Each wall is flat, endless, passes through zero and stands at right angles to its row. A trip goes straight from one point to another. List the walls that it crosses, first one first.

Walls:
(1): [-27.2  -2.8 -14.8]
(2): [-15.2  -9.6 -19.4]
(3): [-28.2  -5.3  17.4]
(4): [-28.7   4.8 -10.5]
(5): [-4.4 23.5 40.3]
(6): [-9.7  8.5  6.2]
Trips:
[-12.5 -13.4  -9.6] to [ 12.6   0.8 -25.5] -> 3, 4
[ -6.1 -11.8 -20.0] to [-6.3  3.5 -5.3] -> 3, 6
[ 10.1  42.5 -20.4] to [-10.8   0.3   6.6] -> 1, 3, 2
[-16.6  -5.0  -8.2] to [-46.4 -19.4  12.8] -> 5
[ 17.4 -28.4  22.4] to [27.8 29.0 12.3] -> 3, 6

Walls:
(1): [ 28.5   2.4 -17.5  18.8 -13.1  19.9 -11.3 -47.4  10.5]
(2): [ 16.4 -24.4 -16.5 -18.9 -35.0  -1.2 -31.6  -6.1  18.7]
(3): [ 12.6 -22.5   1.2 -36.9   0.5  -7.1 -22.6 -18.3  -5.6]
(4): [ 36.3   9.9 -16.3  16.2 -33.0  22.9  19.6   0.3 -22.6]
(5): [-11.6   8.4  -7.8  -7.5   2.3   3.1  -9.0  11.1  -3.9]
(6): [-10.1   3.0   7.1 -21.4  -8.9 -12.8 -20.7 -12.8  -9.4]
Trips:
[ 16.2 -22.2  29.4  21.3  13.6   6.7  12.7   1.4 -13.6] to [-16.6   8.3   1.4  15.8   5.3 -28.0   6.9 -12.0   6.0] -> 4, 6
[ -4.7 -11.4   7.8  -5.3  11.0 -14.6   7.2 -67.7  -5.2] to [  2.9  -5.2  -1.2 -27.7  10.2  -7.7 -12.2 -22.9  25.6] -> 2
[-31.7 -37.3  10.5 -12.8 -22.1  -3.7 -13.2 -16.0  18.4] to [ -7.5  -0.3   5.5  -7.6 -29.4  18.7 -14.1 -13.4  -2.3] -> 1, 5, 4
[ 31.0  29.4   8.4   2.8  34.4 -10.6 -12.4 -20.6  16.7] to [ -4.8  17.1  -3.2  37.0  -9.3 -17.3 -13.6  43.7 -11.9] -> 3, 5, 1, 4

Walls:
(1): [  4.6 -25.1  18.0 -28.4  -8.3  -5.2 -11.2 -18.4  13.8  11.0 -16.3 -21.3
 -33.6 -32.2   6.1   0.4 -16.8  14.9]
(2): [-19.9  13.7 -21.7  -8.2  41.1   0.3  -2.2   7.6  12.4  28.7   4.1   0.4
 -34.9 -19.3   5.5 -27.3  15.9 -12.9]
(3): [-43.9   2.0 -12.4 -15.8 -24.2  -3.8  34.4 -11.8  29.1  14.6 -14.6  25.4
  -5.9   3.6 -40.3 -10.1   4.5 -11.4]
(4): [ 18.7 -25.4   5.3  30.0   7.8  -6.7   7.8   1.7   8.7  -8.3  -6.1 -41.2
   0.7 -11.3 -23.9  30.6  36.0 -13.3]
(5): [-51.9 -12.2  -8.5  -8.1 -10.7 -36.5  32.5 -14.6  10.9 -29.6 -10.4 -13.4
  32.0  16.0   3.0   8.9 -21.8  15.2]
(6): [  8.8  13.8 -17.1  -1.7  -7.8   5.4   0.5  -8.6 -22.5 -19.9 -44.7 -14.0
  22.3  35.3  22.3  29.6  13.7  -1.5]
(7): [-31.0  -9.4  -7.3 -13.7  -6.6  -1.4  -9.6   4.6  28.0 -16.9  10.7 -23.8
   2.5   5.1 -15.9 -10.0   9.4   1.1]
(8): [ -5.7  -7.1 -23.0 -16.1 -13.9 -14.9 -21.6 -30.8  12.1  26.9 -24.0  32.3
 -37.1 -19.1  33.5  17.9 -11.1 -12.5]
Trips:
[  7.4   6.2  -8.0 -25.8 -22.6   4.4  -0.7  -2.6   6.0  -4.1   3.8  18.2
   3.0 -12.3   7.5   3.4  37.6  -3.2] to [-12.7  -2.8   7.5 -15.8  24.9  36.5 -52.3 -23.4   1.9  -9.2   5.9   6.4
  23.1 -10.2  -0.2  14.5 -47.7  -6.1] -> 1, 2, 3, 6
[  0.3 -28.0  16.3 -47.7  -2.8  21.3  -7.5 -19.5 -23.1  40.7 -31.7  14.2
   4.6 -40.1   7.9  17.6  14.3   2.8] to [-15.6  19.4 -16.3 -21.1   0.6   2.3  26.3   4.3 -21.0  17.7 -26.0   5.3
 -21.5  12.0 -10.5 -10.4  46.6   3.8] -> 1
[-26.9  38.0  34.2  16.7  25.2 -16.4  27.8  -8.1 -14.0  -5.9 -14.7 -33.5
 -42.6  10.3   2.5 -35.1   8.8 -23.8] to [-14.4   9.2  38.2   7.2  -6.3  -4.3 -30.8 -29.4   5.1 -49.9 -27.6  14.0
  -5.5  15.2  10.1  23.6   1.3  28.1] -> 6, 3, 2, 4, 8
[-1.0 17.7 13.6 -9.8 25.1 -4.7 33.9 -4.2  5.7 16.3  4.1 -8.9 -8.8 -9.8
 25.0 31.3 -3.5 11.6] to [-16.9   3.2  -8.5   4.3 -36.7  13.2   0.2 -47.8 -18.4 -34.2   4.7 -18.1
  13.4  16.5   3.8   0.0  29.0  25.4] -> 2, 8, 7, 1, 3
[ 28.3  -4.4   3.3  -4.2  44.0 -22.5  20.4  -7.0  -9.3   8.7 -30.2  -1.3
   4.4   8.1  16.9  33.3  24.5 -39.1] to [ -6.1   9.7 -18.4   9.0   9.0  -8.9  -2.6 -25.7 -23.1   2.8  34.3  12.7
  13.4 -15.3  22.6  -9.0  -5.1 -42.3] -> 4, 6
[-12.9 -13.3 -10.7  -9.4  26.1   7.0   7.3   2.2  22.0 -18.4  -4.4  -3.5
  -1.4   7.4  -7.4 -34.5  -9.2  12.7] to [  0.3  10.5 -17.5   9.9 -39.1  10.1   2.2  46.5   2.9 -13.7  16.7  -3.1
  13.8  12.4   8.5 -29.1 -16.3   6.2] -> 1, 2, 3

Walls:
(1): [-14.1   3.3  37.9  -9.1   1.0  11.7  -0.3  11.3  -8.2  12.8  18.8   5.2
  -0.5  20.7  -8.0  -8.2 -15.6 -10.2 -13.4 -14.6 -20.0  40.8  14.1  -4.7
  26.6 -12.6 -10.0 -16.3 -24.2  18.5  16.9 -25.5]
(2): [ 33.5 -12.3  28.4   5.7   4.2 -14.9 -29.8  20.0   9.6  -8.1  -5.4  -0.6
  -2.9   2.2  13.5  27.6  16.5 -17.7 -15.8  -2.9  15.0 -29.3  46.8  -7.9
 -16.9  -5.5   5.7 -18.5 -18.9  -3.6 -10.4  28.5]
(3): [ -5.8  -5.8   6.1   2.3 -17.0  28.8   5.0   5.2  24.7  -5.1  20.5  -2.4
  -7.0  18.7  25.3  11.2  -0.9  -1.1   8.1 -37.4  -1.1  35.9  16.3   5.2
  -9.6 -17.4   9.2  -8.9   8.3   6.3   7.3  16.2]
(4): [-41.4  -3.1  14.5  22.7 -12.5  24.3  35.5  -9.8  -3.7  10.8  19.4 -11.3
  38.0  -4.9  10.2  30.0   1.2  -0.2   2.7   6.1 -37.3  -7.5  -7.0  -3.2
 -29.2  32.1  23.3   5.9  19.8  -8.0  19.9 -22.3]
(5): [ -7.4  22.9   2.2  18.2  -7.2 -28.5  15.7  -5.5  -4.4  -5.1 -24.5  24.7
 -27.9 -26.1 -16.9  18.2  29.0  16.0  14.1  22.1 -16.3 -17.0 -22.0  30.9
  31.3  -1.2   9.3  66.0 -17.7   8.3   2.9  21.0]
(6): [ 18.1 -35.0  21.3 -11.8  -0.3  23.9 -18.2  -3.8 -19.7  13.6  30.6  33.2
   5.3   1.4   7.2 -15.9 -10.9 -21.3 -23.6 -34.2  32.5   6.5 -30.8  19.4
 -31.0  18.7   7.0   8.3  17.5 -13.0  29.0 -10.8]
(7): [ -8.2  -4.5 -12.6  14.6  14.6   7.3   6.5 -42.6 -22.3   8.3   5.5  -5.4
 -23.2  11.5 -31.5  15.3 -61.7   0.1 -12.6 -12.6  29.2 -25.0  -3.1   8.6
  36.9 -21.9   2.6 -45.2  -8.4 -11.5  -5.4   9.9]
(8): [  7.1  27.4   1.2   8.4  -2.9 -18.7   1.7  26.5  -6.4 -28.5  22.7 -35.6
  -4.9 -37.1 -19.9  27.4   3.1  14.1  28.1   8.9  -7.9 -21.3  -0.9 -14.5
  35.0  -1.4  14.8  21.4  22.7 -35.9  29.2  11.8]
(9): [ 29.9   9.8 -36.8 -11.0  -6.5  42.7  26.5  -2.1 -21.4  26.9 -16.0  10.6
 -16.4  21.5  12.2 -14.4 -14.1 -18.4  -3.2   8.9  -3.4   3.8 -11.5 -15.1
 -12.4   7.6 -20.9  29.5  25.5  -5.1 -42.6   7.6]
(10): [-49.1 -40.6 -12.6  12.8   2.5  12.8  15.5  16.3 -27.4  -4.0  38.9   9.3
   8.4  13.9   1.1  -7.1   7.5  22.0  20.2 -17.7  -9.8  -2.6  24.4 -36.2
  36.5 -13.9   3.9 -55.7 -29.4  28.4   1.2 -26.0]
Trips:
[ 39.4   4.2 -12.4 -19.5 -14.7  -9.8   8.3 -36.1  13.8  13.9  24.0  10.1
  17.9  30.9  -4.5  -4.2   0.3 -19.5 -26.7  11.5 -14.7 -33.3 -19.5 -20.5
  -7.4  17.2   2.2  17.9  13.1   3.8 -28.5 -18.4] to [ 14.4 -31.5  -4.5  35.3  17.1  15.8  -7.1 -20.2 -11.2   6.2 -26.6   6.0
   2.5  -2.4  12.3  16.9   9.3  -2.7   3.7  -0.5  -5.3 -27.9 -13.7 -17.3
 -34.5  32.4  11.1 -21.1  17.9   5.9  -1.7  -2.0] -> 2, 7
[  7.8   6.0   0.1  30.6  -3.6 -22.6  -1.3  25.8 -13.3  -6.3   2.0 -18.5
   2.9 -17.5   9.4  -9.4  -8.2 -23.5  -1.6 -19.1 -23.2   4.9  21.4 -21.2
 -10.9  25.2  -3.0  38.8  -6.1 -19.8 -25.8  15.3] to [  5.2 -10.6  -7.4  -8.1 -24.9 -23.3  23.7  39.2 -14.8   2.0  17.6  32.7
  22.7 -10.0  -0.5 -23.7  12.5   0.2  26.5 -22.2 -13.7  18.4   3.8  -4.1
  -2.3  10.1 -25.9  24.5  14.7   7.5   8.5  17.4] -> 3, 6, 2, 10, 1
[  7.7 -48.1  27.5 -26.8  -6.3  11.5  -2.5  33.8 -13.5  -7.8 -13.7 -13.0
 -21.7  28.6  -6.0  23.6  -6.3 -39.9 -10.3  31.4  27.7  26.0 -16.2  31.5
  29.3  22.4  29.1 -19.7   8.2   4.7  15.4  13.1] to [ -5.1 -16.1  -3.9   1.5  24.6  -6.0   2.7 -25.1  51.2 -19.1  -0.1  26.7
 -15.1  -5.9 -15.3 -20.1  -7.1 -33.2  16.6 -12.4   0.8   7.8  12.9 -18.7
   9.4  -3.6  14.4 -10.3  19.9 -42.7  10.1  19.2] -> 8, 1
[-19.8   6.9   2.7  -0.5   7.7   5.2 -42.9   6.7   5.7  37.2 -17.4 -18.6
 -17.8   9.6  -8.1  -7.0   5.0  -4.4   8.9  18.9   2.6  25.4 -16.2  24.1
 -16.1 -22.4   1.9 -23.1  -6.9  -2.7  15.1 -16.4] to [-11.3  -6.2  15.9  10.3  15.9  10.4  20.2 -10.4 -23.4   4.0  38.1  -5.6
   4.5 -17.5   2.9  23.8 -21.7 -14.3   6.7  -7.6   7.9  41.8  -6.9  21.2
  40.2  -2.1   0.4 -24.5  29.5 -35.2 -30.1  -1.6] -> 10, 4, 8, 9
